Each row is a point. A path goes straight from each point to the next, and from the last back to the first. The post is the endless flat space through its rows: a point in 2 columns, a line in 3, a plane in 4, and so on, so that a path can go around it. How many times does the path go around the post? Going back the other way cancels.
In the rows, 128 means zero.

Post (2 x 3):
[[ 94 136 185]
 [123 103 108]]
Path, 33 rows:
[[ 31 127 157]
 [111 112  90]
 [137 159 115]
 [151 126 140]
 [122 103 154]
 [ 90  62 168]
 [ 53 119 133]
 [ 61 165 206]
 [129 203 173]
 [183 118 114]
 [111 120 186]
 [ 92  57 160]
 [ 65 132 191]
 [ 73 165  99]
 [136 153 115]
 [155 136 165]
 [153  99 163]
 [ 91  64 190]
 [ 86  94 101]
 [ 59 105 172]
 [ 90  49 142]
 [ 72 112 128]
 [ 85 173 133]
 [117 216 208]
 [177 139 163]
 [138  81 168]
 [ 82  71 182]
 [ 82 103  98]
 [ 68 155 134]
 [119 135 128]
 [170 155 187]
 [134  81 137]
 [ 79  54 146]]
Times around: 5

Post (7 x 8):
[[ 96 131 153 177 128 178 131 107]
 [162 147  47 113 152 129 138 138]
 [ 53 129 153 113 114 198 134  77]
 [114 126 177 166 141 155  77 121]
 [110 131 104 140 140  75 111 140]
 [136  81 162 160 135 111 141 165]
 [162 117  92 147 102 182 118 188]]
Path:
[[116 134 113 167 139 196 133 193]
 [ 87 138 143 169 138 163  69 112]
 [ 98 159  70 161 126 145  65  76]
 [ 97 144  73 122  78  73  98 101]
 [181 152 142 195 114 154 150 172]
 [113 162 124 141 158 149 116 135]
 [198 121  60 148 205 154 136 159]
 [149  93 182 132 176 143  75 181]
 [163 129 133 133 172  78 135 162]
 [ 81  98 164 205  73 127 189 149]
 [ 92 151 138 176 109 167  56 109]
 [165  77  95 124 141 155 191 151]
 [ 89 151 104 151 153 223 102 120]
 [101 133 140 173 137 187 170 164]
 [ 89 192 153 150 107 175 139 111]
 [ 87  98 184 177 129 135 171  88]
 [109  86 124 127 149  43 129 134]
 [144  49 124 150 132 205 134 169]
 [155 118  97 104 153 171 109 191]
 [126 154  92 118 123 142 137 153]
 [179  77 145 143 129 122 186 158]
 [137 157 126 153 140 185 119  83]
 [138 126 180 169 100 207  90 153]
 [ 77 123 113 130 150 126 211 144]
 [113 159 132 141 140 249  68 107]
 [116  71 135 179 101 213 133 129]
 [135  85 106 144 124 108 150 101]
 [133 153 155 147 106 126 113 109]
 [ 96 153 128  90 143 162 173 120]]
Times around: 0

Post, 11 rows:
[[158 172  85 110 168 120 186 144 101  92 126 144]
 [152  84  90 137  62 106 172 126 161 103 167 148]
 [ 64  82 105 192  86 107 204 153 170  85 135 144]
 [104 113 154  92 114 100  78 179  89 172 216  79]
 [121 166  68 131 157 138 163 104 168 143 153 168]
 [139 187 116  99 117 105 129  93 101 176 155  44]
 [152 135 140 103 116  55  25 134  77 180 119  42]
 [134 121 106 130 175 161 161  60  73  61 155 175]
 [118 128 102 101 109 186 185 112 153  89 112 169]
 [169 208 193  86 109  24  98 118 124 169 130  71]
 [133 118 101  89 184 131 163  70 153  61 155 104]]
Path, 19 rows:
[[111 159 101  59 144 144 134 155 118 135  84 106]
 [111 137 111  89 174  80 134 163 124  49 146 130]
 [182 169 135 105 133  83 128 133 187  93 213 125]
 [177 148  85 120 132 209 124  98  96 167 204 138]
 [125 160 158 150 173  97 191  59 111  90 200  80]
 [147  89 127 154 123 165 108  70  97 173 136 150]
 [112 111 130  93  69 117 228 100 126 133 165 123]
 [128 116 105 108  58 107 171 145 146 170 130 222]
 [150 148  72 166 107  83 118  94 124 105 151 209]
 [118 165  85 111 140 161 118  75 162  95 188  55]
 [151 122 129 112  98 143 153 155  97  78  85 114]
 [149 159  73  74 185 204 172  96 159 183 112  96]
 [128 114  48 120 186 134 181  70 151 126 146 189]
 [141  91  26 126  70  96  82 153  29 175 221 116]
 [166 147  78  92  70 110 161 139  85  83  86 166]
 [117 171  36 126 154  81 156 149 150  88 171  25]
 [ 98 205  61 181 148 138 167 203 129 131 164 114]
 [122 119 127 221 147 124 197 214  35 164 201 180]
 [ 79 103 140 121 202 107 197 111  81  85 167 106]]
Times around: 3

Post (17 x 18):
[[186 194 143 106 130 181  90 194 101 140  90  68 114 119 171  80  83 139]
 [164  67 178  83  62  92 211 158 192 126  67 154 156 104 249 175  96 132]
 [141 152 159 106 152 101 113 119 125 140 161 117 121 153 109  78 137 104]
 [138 149 107 116 132  85 110 177  89 133 174 172  91 162  79  90 154 161]
 [ 94 151 119 119 199 105 104 150 102 141 112 136 105 129 123 121 134 152]
 [127 161 126  97 147  98  80  85  95 128 117 135 108 136 118 105 118 157]
 [ 88 129 137 126  96 109 158 122  74 134 150 158 146 144 162 100 130 118]
 [101 180 128 119 111 103 136 181  68 106 111 158 173 119  59 110 149 132]
 [132 128 125 144 119  96 142 136 126 165  99 135 149 153 120  90 124 151]
 [111 170 123 154 142 149 100  99 121 114 135 102 197 107 133  87 150 153]
 [169  96 145 119 112  90 140 138  97 153  94 158 186 120 144 164 142 132]
 [116 104 157  90 127 136 139 133 124 143 135 131 156 170 166 107 100 160]
 [118 148  88 107 140 141 135 148 102 107 133 129 142 165 147  90 146 111]
 [106  86 121 222 131 188 130 123 149 101  72 169 117 161 128 126 155 117]
 [ 87  74 120 139 132 158 174  99  90 114  92 143 127 117 145  89 149 137]
 [ 60  88 114 144  86 190 128 114  91 145 106 111 118 124 105 110 147 120]
 [133 153 112 138 143  77 105  73  99 133 166 176 191  81 103  98  94 116]]
Path (25 x 18):
[[149 143 187 136 103 132 114 150 141 116 108 138 178 117 144  82 153 145]
 [ 68 144 109  95 148  86 145 125 111 145 146 165 176 156 148 100 158 163]
 [121 119  97  77 139 131 144 126  85 175 154 143 150  72 124 134  53 106]
 [ 94 145 113 192 121 118 136  63  70  93 112 144  92  62 159 131 113 112]
 [102  66 112 145 175  84 156 177 115 158 178 163  98 170 150 115 130  96]
 [120 175 116 107 159  74 121 197  97 122 154 126 152  93 116  71 171 168]
 [ 85 112  90 178 103 145 155 157  58 137  59 167 117 114 101  90 185  89]
 [164 111 115 124 128 181 110 111 138 101 115 178 133  96 161 110 118 116]
 [ 51 124 130 138 169 138 120  85 147 109  85 120 158 145 127 124 179  91]
 [120 125 101 163 139 107 122  88 117 101 139 181 126 117 198  98 118  95]
 [177 127 139 141 185  76 193 207  89 131  93 154 107 142 184  89  93  80]
 [146 122 162 186 112 109 151 131 121 190  69 132 138 149 127 121  95  82]
 [133 130 133  92  72 119 149 127 108 152 147 152 195 162  71 114 133 132]
 [ 70 184 198  52  88 139  83 117  48 112 116 130 219  96 119 148  97 189]
 [176 155 100 170 134 199  48 119 155 121  70 117  91 146 166  91  86 116]
 [177 115  94  45  82  69 107 131 103 142 117 103 140 115 174 117 117 158]
 [ 95 138 112 127 142 105  89 146 108 146 116 142 171 162 160 115 123 146]
 [135 145 128 117 185 157  65 142 151 157 127 136  92 211 142  70  75 151]
 [ 65 199 193  65  77  96 134  99  84 167 127  95 166 147 154  73 138 168]
 [ 99 163 157  97 151 135 152 109 137 137 138  97 180 147 150 112 139 156]
 [156 209  99  79 116 107 135 168  46 130  94 111 153 106 107 138 135 145]
 [164 156 128 112 164 137  98 183 112 160 146 124 108 194 129  96 146 174]
 [133  72 182 224 108 204  98  59 140 136 155 164 128 127 104 118  91 146]
 [ 11  44 117 130 153 149 156  86 141  85 110 177  49 191 139 151 150 109]
 [ 98 108 142 113  38 199  55  56 111 168  78  37 190 116 105 135 129 153]]
Times around: 1

Post (17 x 18):
[[134 151 118 131  94 138 102  96 102 183  83 165 151 130 164  97 150 153]
 [134 158  80 174  87 112 119 171 204 151  34 121 116  79 128 107 124 111]
 [167 133 144 109 129 121 147  94 115 169 171 134 153 129  98 104  98 141]
 [126 124 110 158  86  90 135 161 172 111 153 171 111 152 176 174 158  70]
 [155 149  98  97  97 108 124 105 152 156 154 106 107 180 171 158 168 109]
 [ 60  59 107 148 135  76 174 177 110  90 104  84 153 117 189 154 129  98]
 [124 131 161 101 114 110  97 136 142 131  71 162  96 129 155  84 105 111]
 [203 116 106 149 156 124 157 152 125 103 164 144 123 147 173 121 126 109]
 [138 122 131 155 145 121 144 123  90 162 111 143 101 130 175 171 103 131]
 [123  52 133 179 157  83 114 153 109 143 139 104 162 106 153 135 110  71]
 [157 110 130 140 108 129 127  56 159  93  77 182 173 117 136 157  97 123]
 [118 156 159 108 170 108 100  91  94 167 117 132 176 123 103 129 155 151]
 [166 145  96 138  96 123 100 149  81 108  92  95 124 113 106  95  64 114]
 [134 130  65 147  86  61 115 190 135 153 132  99 118  67 182 114 118 110]
 [160  73 108 134 115 121 126 177 123 121  97 137 135  69 113 114 135 109]
 [124  75 128 156 144  60 190 166  58 100 100  93 150  81 150 160 110  54]
 [ 92 161 118  92 123 130  55 130 177 211  36 185 158  90 128  99 103 120]]
Path (23 x 18):
[[171 142  97 146 126 100  94 164 128 150  84 147 116 144 146 140 115 110]
 [136 162 156 100  74 105 128 118 168 142 135 246  75 142 128  88 198 133]
 [179 134 100 131  77 141 134  95  72 136  84 158  84 172 153 188 125  84]
 [116  96 101  98 106  82 145 116 139 149 113 147 128 107 117 159 132 151]
 [ 50 153 109 119  94  44  69  78  96 141  92 105 126 140 211 157  92  97]
 [104 132  87  98  70  94 164 164 116 139 112 162 124 104 208 178 150  43]
 [106  98 113 178  99 106 126 202 161 194  53 111 109  85 151 155 185 109]
 [157 118 168 144 169 136 249 164 164 121 150 123 145 115 103 175 187 103]
 [142 164 149 155 128 148 133  97 164 147  82 156  67 184 175 166 187 117]
 [ 93 111 149 145 168 128 104 181 169 160 115 101 126 145 129 116 148 128]
 [100  69  85 242  48  71 118 201 141  78 149 156 189 150 179 133 169  53]
 [172 136 104  88  95 111 153 110 105 122  34 175 128 124 178 119 187  70]
 [149 159 101 185 228 138 143 197 121 115  74  79  99 123 150  98 178  97]
 [104 139 122 101  59  87 186 135 101 137  78 109 129  53 167 156 118 122]
 [149 147 107 152  69  88  42 136 135 128 153 147 197 102 181 151 119  93]
 [143  76 112 148 172 121 124 171 182  82 127 129 146  81 124  85  87 103]
 [124  80 109 131  86 116  50 117 131  86  97 168 108  94 166 125  82  97]
 [138  92 118 142 119 126  92 100  91 160  27 183 117  59 134  48  66 193]
 [102 164 116 114 173 102 198 184 137 164  71 134 181  70 127 110 138 201]
 [169 111  92 189 163  93 120 213 109 135 155 118 227  94 159  46 139  89]
 [ 76 125  59  92 164 103  85 217 120 147  66 130 145 127 156 128  67  99]
 [130 133 100 121 124  96 156 160 109 117  90  69 137 100 113 160  86 130]
 [175 159 107 104  81  85  92 164 171 169  96 122 115  93 144 144 165  53]]
Times around: 1

Post (17 x 18):
[[158  60 145 128 137 119 125 153  86 149 173  87  84 171 126 150  89 128]
 [ 93  88 161 147 127 148 137 154 101 159 158 100 149 135 152 124 128 123]
 [187 175 138 149 140 115 119 203 107  84 134 164 124 216 173 122 121 113]
 [118 112 110 141 133 110 146 102 110 140 116 155 138  87 133 109 104  83]
 [110 148 105 128 149 146  93  86 103 136 120 145 121 107 114 135 145 138]
 [136  82 169 112 141 143 118 101  96 160 177 134 133 112 162 132 124 135]
 [125 125 138 126 129  86 128 126  90 165 173  73 121  83 135 145 125 128]
 [188 127 130 120 125 130 134 193 123 117 157 143 123 249 182 212 137 121]
 [150 109 136 112 109 155 119 124 128 169 111 102 137  84 128 114  96 114]
 [154 122 136 122 151  93 137 168 165  68 140 169 155 201 161 142 150 156]
 [127 131 111 140  94 146 130  66 108 123 126 134 159  86 121 112  86 157]
 [138 132 145 141 121 117 168 127  91 155 102 141 118 100 125 110 134 153]
 [179 134 139 128 108 115 133 197 110  71 155 172 161 206 115 141 159 119]
 [136 105 139 162 130 117 112  86  90 160 101 118 167 104 127 117 126 137]
 [136 165 158 131 133 103 132 171 128  95 120 189 169 156 119 156 100 131]
 [160 102 145 160 150 133 135 124 138 174 170  94 107 139 134 159 120 119]
 [117 151 157 137  85 102 110  74 148 154 120 148 114 130 135 101 129 122]]
Path (30 x 18):
[[104 107 124 149 143  82 116 156 144 153 103  94 224 127 135 125  69  58]
 [151 190 164 134 115 105 142 171  83 170 122 116  73 131 114 159  81  94]
 [131  82 157  94 119 107 159 178  57 122 163 100 127  93 151 193 108 153]
 [108 118 138 123  85 152 119 130 100  91 192 162 149  95 147 106 137 154]
 [161 113 101 168 164 204 135 158 124 132 140 136 148 172 159 154 115 132]
 [140  69 135  93 104  87 114 174  62 144 189  97 135 183  97 144 136 101]
 [ 97  99 177 120 106  70 151 122  79 139 153 167 137 190 143 130 150 115]
 [132 129 127 108 121 157 127 122  90 148 109  95 142  97 118 157 125  89]
 [200 162 154 139  96 102  92 119 120 131 140 126 110 177 119 118  84 118]
 [172 153  93 131 148  83 114 122 119 100 169 184 159 201 142 158 130 126]
 [171   8 137 136 154 115 109 138  37 115 152 123 111 165 130 101  83 148]
 [127  97 137 141 145 106 143 173 143 145 170 128 103 113 133 206 149 116]
 [141 149 179 145 117 169 111 162 193 149 100  93 181 100 162 130 130  87]
 [123  87 162 113 154 190 123 108 149 170 102 159 119 178 145 138 124 108]
 [187 153 116 148  98 132 147 120 103 160 113 134 107 192 169 159 101 118]
 [139 157 125 145 145 135  86 157 118 159 148 155 121 175 155 155  85  88]
 [132 186 137 209 113 147 117 113 198 185  90 151 103 127 141  89 161 101]
 [149 115 179 163 175  78  99  89 156 174 162 165  90 172 155  70 191 123]
 [136 207 141  73 122 107 109  92  33 162 165 155 119  92 144 113 111 130]
 [141  94 114 139 150 127 169  91 136 138 131  87 148  76  98 143 125 151]
 [169 127 171 191 138  67 129 153 122 116 181  70  74 168 141 100 150 123]
 [189 123 102 136 135 112 165 131 125 149 147 114 126 132 171 202 133  98]
 [160  82 185 108  99 149 133 137  97 120 201 114 148 142 159 121 107 144]
 [122 103 122 128 173 122 115 101  75 151 122 114 145 111 140 126 144 151]
 [194 105  77 120 157 151 105  73 102 134 204 133 137 175 122 145 155 140]
 [ 79 124 204 130 122 120 180 137  89 142 113 146 212 123 132  90 127 170]
 [141 102 172 152 142 131 157 132  53 111 141 110 165  75 110 109  95 211]
 [143 169  85 102  81 111 153 216 136  52 157  89 150  93 139 145 102 157]
 [143  75 143 165 166 136 104 123 108 199 163 129 155  77 136 154 147 101]
 [118 131 113 159 144  55 125 140 142 125 120 153 202 142  81 114 133 110]]
Times around: 1

Post (17 x 18):
[[153 183 102  63 128  98 164 200 160 119 140 158 134  74 201 103  19  98]
 [151 114 108 147 105 102  88 127 107 132 141 105 126 152 127 143 144 159]
 [148 127 150 169 103 135 120   7 121 138 140 184 129 110 111 163 174 137]
 [ 93 105  80 119 104 101 102 109 140 119 153 105  92 152 120 130 145  90]
 [139 146 161  81 114 134 121  93 104 126 107 177 174 134 145 161 158 150]
 [155 129 104 119 182 155 147  86 121 118 116 194 173 114 119 117 118 165]
 [115 110 130 115 154 100 152 163 148 149 127 135 131  92 136  75  74 109]
 [117 143  92 114 168 112 173 154 149 140  99 127  59 129 162 102  68 109]
 [154 166 166 145 140 153  96  76 116 123 160 171 140 128 107 146 194 148]
 [139 152 124 134 140 141 143 113 185 119  88 182 158 116 127 155  99 143]
 [ 82 125  94 147  94 109 111  93 101 173 162 118 108 144  90 186 175 145]
 [137 117 151 111 147 165 144 106 145 100 134 162 134 113 133 163  75 161]
 [118  98  99 150  88 110 108 146  85 131 145 150  84 145 108 153 166 102]
 [119 108 101 125 110  90 109 148 134 155 162 142 101 182 169 151 115 126]
 [138 102  97 115 124 131 101 142 134 184 148 132 113 106 132 143 154  98]
 [112 106  88 121 157  74 155 175 150 125 131 110  73 104 188 147 106 117]
 [152 118 105 125 144  90 122 133 105 147 147 127 118 144 121 165 118  85]]
Path, 29 rows:
[[140  97 123  86 124 148 127 134 135 198 115 133 191 147 124 193  74 105]
 [170 163 101 113 184 102 128 142 112 102  94 123 154 177 100 178 158 119]
 [206 164 107 154 110  78 113 161 184 181 180 163 121 113 131 174  80 120]
 [160 114  90  72 165 124  68 166 108  80 171 158  94 225 179 133  84 149]
 [130 116 142  96 196 145 148 191 110  86  90 116  72  75 162 161  86  83]
 [162 122  81 150 122  94 142 145 109 109 127 156 108 200 169 147  57 122]
 [ 78 107 125 113  60 115 134 127 134 170 128 161  98 148 159  72 134 122]
 [176 102  90  93 203  65 181 208 127 144 125 181 177 152 143  97  42 173]
 [147 166 108 135 169 169  91  97 134 153 149 146 121 177  69 187 149 137]
 [ 96 159 148 100 142 118  73 100  93 112 148 121  96 220 149  95 148 157]
 [ 92 122 116  94 133 119 145  92  93 147 131 120 129 167 130 207 111 119]
 [ 73 147  73 175  92  51 133  98 108  62 163  63  92 133 140  99 164 168]
 [134 133  72 149 136 126 158 117 131  98 149 184 145 141  86 206 122 137]
 [100 163  83  92 175 114 106 123 122 127 134  76  79 171  52  91 119 137]
 [122 104  88 151 122 100 112  65 128 173  94 175  75 159 143 100 135  85]
 [ 85  87 111  89 177 104 135 165 100  99 154 115 108 143 144 135 105 114]
 [144 109 192 122  83 133 100 111 156 153 140 127 141 102 167 186 168  77]
 [ 44 113  83 109 160 142 212  87 153 179 106 181 110 110  92 127 102 104]
 [112 123 100  96 160 150 153 175 158 143  95 160 191  96 138 170 121 163]
 [105 163  87 160 131 149 143 129 112 143 150 158  76 166  65  82 104 141]
 [144 116 130  94  84 141  87 161 216 143 124 148  92 101 208 181 143 156]
 [124 134 193 145 135 158 119  73 167 160 158 225  79 128 158 138 104 146]
 [136 139  63 153 159 102 106  87  96 105 127 125  93 189 153 119 139 104]
 [105 112 165 114 107 114 103  76 157  91 183 119 181 161 145 162 101 129]
 [125 101 105  61 182 167 173 133 146 133 101 146 204 102 162 135 106 157]
 [138 143  78 118 169 127 146 164 132 150 157 123  67 108 135 132 141 119]
 [ 87 128  73 169 106  92 124  60 100 147 144 124  43 142  71 150 198 152]
 [ 91 136 108 145 108 105 108  87 149 107 101 118  52 135 132 140 107 122]
 [119 144 144 149 165 108 129  80 155 126 150 163 124 123 161 159 131 119]]
Times around: 5
